Rows are points. The points of each table are mixes of a few directions, plus a little noise. How many directions does each table use, and how many do they share? Where both have some left over, give the other angles between the two spaces (their principal angles), to ten degrees, smallest first.

First (4 x 2):
[[-18   0]
 [ 17   0]
 [-67  -1]
 [ 68   1]]
Second:
[[ 43   0]
 [-75  -1]
 [ 23   0]
 [ 20   0]
 [-62  -2]
 [ 52   0]]
Directions: first 1, second 1, shared 1

First (6 x 6):
[[ 53  13 -18 -60  10 -14]
 [ 39   8 -22 -41  -2 -24]
 [-44 -10  14  49  -8  10]
 [ 30   0 -30 -23 -14 -38]
 [-81  -5  67  69  24  85]
 [  0  -5 -12   8 -12 -21]]
Second:
[[-39 -27  12  33   2 -21]
 [-28 -30  15   8  18 -26]
 [-46 -46  23  17  25 -40]
 [-43 -29  12  37   1 -23]
 [ 86  87 -44 -32 -47  76]
 [ 22  16  -7 -18  -2  13]
 [ 47  29 -12 -46   4  22]]
Directions: first 2, second 2, shared 1; angles 90

First, 9 rows:
[[ -3 -24 -14 -24 -24  17  20  -6 -21  -4 -20]
 [ -6 -80 -48 -77 -76  54  62 -18 -64 -15 -64]
 [  0   3   1   2   5  -3  -4   1   4   2   3]
 [  1  18  11  17  18 -11 -14   4  15   3  15]
 [  2  22  14  21  21 -16 -17   4  18   4  19]
 [  4  46  28  44  43 -32 -36  10  38   9  40]
 [ -3 -38 -22 -34 -36  26  29  -9 -29  -7 -30]
 [  3  46  28  47  45 -33 -38  11  38   9  39]
 [  0   4   2   2   4  -2  -3   1   2   1   3]]
Second, 11 rows:
[[ 25   4  38  24  12  44 -15   0  17 -25  13]
 [-22 -39 -36 -19 -40  10  11 -10  -1  -1 -21]
 [ 27 -10  95  37  31  17  18  18  33 -57  21]
 [ 18  28  14 -24   9 -45  29  33 -33 -17  -4]
 [-44 -14 -47  -6  -4 -34  -5 -25   5  57  -3]
 [  2 -35 -31   7  -2  14  -1 -20  -5   7 -24]
 [ 23   2   7  12  14   3  -2   5  -3 -16  -5]
 [ -4 -17 -22 -12 -33  -4   6   9  -1 -22 -14]
 [-16  18 -67  41  -8 -22 -72  -6  46  18  11]
 [ 24  -7  47   9  41  33  19 -16 -17   6  -1]
 [-31  73   4 -71 -21 -19  14  14 -44  49  30]]
Directions: first 1, second 6, shared 1

First:
[[  1  -5   1   6   7  10  -7  -6  -1 -14   8   1   0  -1  -8 -22  10 -16]
 [ -1  -8  -9   2   1   8  -6  -3  -2  -6   4  -3  -1   2   1 -11   0  -9]
 [ -4 -11  -8   2   4   9   8 -17   2  15 -15 -18  -2  -2  12  -5  -3  -2]
 [ -8  -2 -57 -31 -44 -23   6  33  -7  59 -33 -12 -13  24  52  95 -62  64]
 [  3  10   9   0  -2  -7  -5  12  -1 -13  12  14   3   2 -12   1   4   0]
 [  3   5  17   6   7   2  -6   0   0 -21  14  11   4  -4 -18 -19  15 -14]
 [  2  -6  -6   3   2   9  -9   0  -3 -12  10   1   0   2  -4 -15   4 -12]
 [  0   5  24   8  13   1   6 -13   6  -7   1   0   4 -10 -12 -19  17 -11]
 [  1  10  23   5   9  -4   7  -5   4  -8   3   6   4  -9 -12 -11  14  -6]
 [  4  -1   5   4   4   4 -10   5  -2 -21  16  10   2   0 -13 -18   9 -14]
 [ -5   3   3  -3  -2  -8  16  -9   5  25 -22 -11  -2  -4  14  21  -8  17]]
Second (10 x 18):
[[ -9 -18  44 -17   9  -5 -22   0 -17  17  12  12   0  -9 -21  15 -19 -13]
 [ -1  18 -19   8   7  -4  25 -10   8   0 -19 -13  -6   9  10 -13  27   4]
 [ 16 -20  -1  -8 -15 -16 -47  18 -36  10  20  -3   2  10  -9  21 -16 -20]
 [  2   4   3  -8  -5 -34 -17  10 -27  20 -12   7  -5   5  -9  36 -10 -11]
 [  5  -8  29  -5   2 -15 -14  -3 -16  20   3  -5   5  -6  -9  15  -5  -9]
 [ 11   6 -23  16 -11  13  12  -2  18 -16   2 -13   9  -2  17 -16  10  14]
 [ -6  -3   7   4  12  31  18 -15  24 -13   8  -7   3  -5   4 -36  14   7]
 [-19  12 -30  -3  13  15  23   0  16 -18 -11  11 -17  14   5 -22  13   4]
 [ -2   4  -8  15   0  38  31 -10  42 -27   6  -3  10 -13  16 -35   7  23]
 [  1   5  -1  -2 -12 -22 -10  13 -11   8  -8  15   0  -3  -4  35 -21   1]]
Directions: first 3, second 5, shared 1; angles 30, 70
